Each row is a point. A path goes straight from each point to the next, and from the last back to the first. The post is the endless flat space through its rows: a point in 2 columns, a line in 3, a plane in 4, and so on, so that a path can go around it. How many times does the path go around the post? Going back the other way cancels.

Post:
-0.11, +0.35, -0.39
+0.13, -0.18, +0.58
Path, 12 rows:
-0.23, -0.35, +0.62
-0.69, +0.33, +0.05
+0.16, +0.28, +0.82
+0.42, +0.34, +0.07
+0.37, -0.85, +0.16
-0.29, -0.11, -0.42
-0.37, +0.52, -0.54
-0.08, +0.37, +0.19
-0.51, +0.65, +0.35
-0.02, +1.07, -0.25
+0.81, -0.24, +0.54
+0.05, -0.24, -0.32
Times around: 2

Post:
-0.31, -0.53, +0.57, -0.27, -0.29, -0.59, +0.16, -0.23
-0.26, +0.21, +0.24, +0.13, -0.26, +0.14, -0.77, +0.36
+0.23, +1.22, -0.35, -0.34, +0.73, -0.06, -0.05, -0.85
+0.25, -0.34, -0.11, -0.41, -0.61, +0.04, +0.26, -0.13
-0.15, -0.64, +0.42, -0.02, +0.32, +0.60, -0.42, -0.56
+0.23, +0.20, +0.34, +0.30, -0.23, -0.13, -0.10, +0.06
+0.40, +0.19, -0.26, -0.46, +0.69, -0.26, +0.04, -0.54
Path:
-0.33, -0.06, +0.03, +0.02, -0.70, -0.72, -0.06, -0.23
+0.03, +0.42, -0.18, -0.03, +0.72, +0.28, +0.09, -1.01
+0.01, +0.05, +0.12, +0.10, -0.01, +0.66, -0.20, -0.05
-0.11, +0.76, +0.48, -0.01, +0.64, -0.22, -0.18, -0.54
-0.17, +0.00, +0.25, -0.26, -0.37, +0.60, -0.83, -0.28
-1.06, -0.64, +0.73, -0.28, -1.37, +0.03, -0.14, -0.69
+0.28, +0.08, -0.70, -0.28, -0.22, -0.36, -0.29, +0.12
+0.13, -0.18, +0.31, +0.15, +0.58, -0.03, +0.06, -0.35
-0.28, -0.58, +0.42, -0.56, -0.14, +0.10, +0.15, +0.20
+0.53, -0.32, +0.40, -0.10, +0.09, -0.07, +0.10, -0.32
-0.07, +0.52, +0.14, -0.38, -0.30, +0.07, -0.18, -0.65
+0.61, -0.20, -0.68, -0.66, +0.70, +0.20, -0.90, -0.34
+1.13, -0.04, -0.33, -0.18, +0.53, +0.14, -0.34, +0.12
+0.04, +0.01, +1.22, +0.41, +0.53, -0.45, +0.38, -0.61
+0.01, -0.20, +0.19, -0.59, +0.19, -0.01, +0.50, -0.39
+0.57, +0.35, -0.10, -0.89, -0.77, +0.05, +0.37, +0.00
+1.01, +0.93, +0.41, +0.28, +0.58, -0.51, +0.06, -0.64
-0.13, -0.64, +0.12, -0.23, -0.48, +0.03, -0.55, -0.17
-0.11, -0.95, +0.01, -0.32, +0.17, -0.04, +0.17, -0.71
-0.53, +0.40, -0.29, -0.24, +0.00, +0.36, -0.28, +0.35
+0.00, +0.58, +0.47, -0.15, -0.47, +0.40, +0.89, -0.72
+0.01, +0.28, +0.41, -0.27, +0.02, -0.12, +0.05, -0.73
+0.17, -0.62, -0.25, -0.74, -0.89, +0.00, -0.67, -0.03
+0.23, +0.13, -0.12, -0.05, +0.42, +0.00, -0.62, -0.58
Times around: 3
